Each row is a point. The ring and each string are closed loops that go straight from each point to the next, and from the last back to the first. Before rounding, they use only three directions, however many columns there are. Count how often each string passes through the ring. Passing back the other way cancels.

Ring (7 x 3):
[-3.5 0.9 -18.4]
[4.6 4.9 -8.1]
[8.4 6.0 4.3]
[7.0 0.5 13.7]
[-7.6 -3.3 3.6]
[-18.3 -1.1 -13.3]
[-17.4 -0.4 -22.9]
String:
[15.5 9.2 13.7]
[2.6 13.5 4.4]
[-2.5 6.5 -2.0]
[9.0 -3.9 9.3]
[17.3 0.9 20.9]
[12.2 7.9 14.1]
[4.7 11.7 3.4]
[-1.2 5.8 -4.0]
[4.7 0.7 -0.9]
[12.8 1.0 -2.0]
[3.7 8.9 -16.7]
[-6.9 9.1 -19.2]
[-7.0 4.7 -12.8]
[0.9 -5.2 -7.2]
[-4.4 -4.0 -21.8]
[-11.9 2.8 -29.3]
[-10.1 5.5 -17.5]
[-0.7 -3.1 -6.6]
[2.5 -4.9 -11.6]
[3.1 2.8 -20.5]
[-3.4 13.1 -19.2]
[-3.1 7.5 -9.5]
[3.2 0.7 -1.6]
[13.2 2.0 7.5]
Times through: 5
String, 25 rows:
[-26.3 5.9 -16.7]
[-10.5 0.1 -8.2]
[-7.2 -5.6 -5.4]
[-26.4 -2.6 -21.2]
[-35.0 6.4 -33.9]
[-30.0 3.4 -35.0]
[-21.8 -2.8 -34.1]
[-18.3 6.4 -29.4]
[-6.6 1.7 -13.2]
[1.8 -5.6 -7.5]
[4.9 -5.3 -13.6]
[-2.9 7.1 -23.3]
[-5.6 6.8 -15.6]
[-0.4 -1.1 -6.4]
[5.5 -5.3 -9.9]
[-1.0 -0.6 -21.4]
[-12.8 7.1 -29.3]
[-8.7 3.3 -14.3]
[-3.3 -4.7 -8.8]
[-18.7 -4.6 -26.8]
[-33.5 5.6 -35.3]
[-22.3 4.4 -20.8]
[-8.8 -2.9 -7.8]
[-11.0 -6.5 -6.4]
[-27.1 0.3 -14.9]
Times through: 5

Ring:
[12.2 6.3 -28.1 6.3 -7.3 -24.1]
[12.0 -10.1 -19.8 0.3 -10.1 -13.0]
[5.3 -16.8 -3.2 -7.4 -4.1 2.0]
[-8.0 -11.2 11.9 -11.5 9.7 14.1]
[-15.7 5.3 17.9 -10.8 20.9 14.5]
[-8.4 12.3 12.6 -8.8 16.9 6.0]
[7.6 14.1 -13.3 0.9 1.2 -16.2]
String:
[-2.2 20.7 -7.7 0.9 10.9 -11.6]
[-1.8 16.7 -13.2 3.1 8.3 -13.7]
[4.6 21.9 -22.4 6.9 3.6 -23.5]
[15.5 17.9 -27.3 6.6 -6.0 -29.0]
[13.2 4.5 -14.8 -0.6 -5.6 -15.7]
[17.5 6.6 -28.7 5.6 -10.8 -26.4]
[17.6 5.0 -35.9 8.9 -12.9 -30.3]
[15.0 -4.2 -14.6 -2.1 -9.3 -13.0]
[7.5 -2.7 -8.7 -3.4 -2.6 -7.2]
[4.6 -0.9 -24.0 4.9 -3.4 -16.1]
[13.1 -13.4 -27.2 3.3 -13.4 -16.7]
[18.8 -26.4 -17.5 -4.2 -18.9 -8.1]
[12.3 -20.6 -3.3 -9.2 -9.9 0.8]
[9.5 -28.3 1.6 -12.0 -9.2 7.7]
[-0.7 -22.0 4.1 -10.4 0.0 10.6]
[-3.3 -25.4 15.8 -16.0 3.2 19.9]
[0.4 -18.0 18.1 -17.0 3.4 17.3]
[-1.1 -2.8 2.9 -7.4 5.6 3.0]
[-8.0 1.6 0.9 -4.5 11.1 2.7]
[-3.2 -2.4 8.7 -9.8 8.3 7.2]
[-4.4 0.2 7.3 -8.5 9.6 5.8]
[-14.3 8.4 5.1 -4.5 18.1 5.1]
[-24.8 17.4 14.4 -5.9 29.7 11.3]
[-17.0 16.5 25.5 -13.0 26.6 15.5]
[-2.3 8.3 17.0 -12.7 12.6 8.0]
[1.9 3.7 4.9 -8.2 5.9 0.7]
[-3.8 13.1 -2.8 -2.1 10.8 -5.3]
Times through: 3
String, 24 rows:
[3.7 -17.3 9.3 -13.3 -0.5 10.4]
[-8.5 -20.7 18.0 -15.5 8.6 21.4]
[-22.4 -10.4 18.4 -11.7 20.9 23.0]
[-9.3 1.9 1.2 -4.4 12.1 3.3]
[-4.4 -3.0 11.6 -11.0 9.6 9.6]
[-6.3 -1.9 18.2 -13.7 12.6 13.9]
[-6.6 4.9 0.5 -4.2 11.0 0.7]
[-16.8 13.7 10.6 -6.0 22.5 7.4]
[-15.5 19.2 20.1 -10.3 25.2 10.7]
[-0.5 10.8 16.0 -12.3 11.9 5.8]
[4.0 2.4 3.2 -7.9 3.7 -0.5]
[-3.1 15.3 -7.6 0.4 9.9 -9.3]
[1.6 21.4 -14.9 3.8 7.0 -17.7]
[16.1 19.7 -20.7 3.5 -4.4 -25.9]
[16.8 6.8 -15.3 -0.8 -7.5 -18.2]
[2.9 2.8 -7.9 -2.2 2.2 -7.1]
[5.1 10.1 -29.9 9.0 -1.8 -24.0]
[13.5 8.1 -49.3 16.6 -12.1 -38.1]
[20.0 -7.0 -27.9 3.0 -16.3 -22.0]
[13.4 -8.8 -8.7 -5.3 -8.3 -7.2]
[0.9 -0.4 -11.8 -0.2 1.8 -7.6]
[5.9 -12.5 -17.7 0.2 -6.3 -8.6]
[-0.2 -7.4 -10.1 -1.7 0.9 -3.6]
[-0.3 -4.0 -3.5 -4.5 3.3 -0.8]
Times through: 2
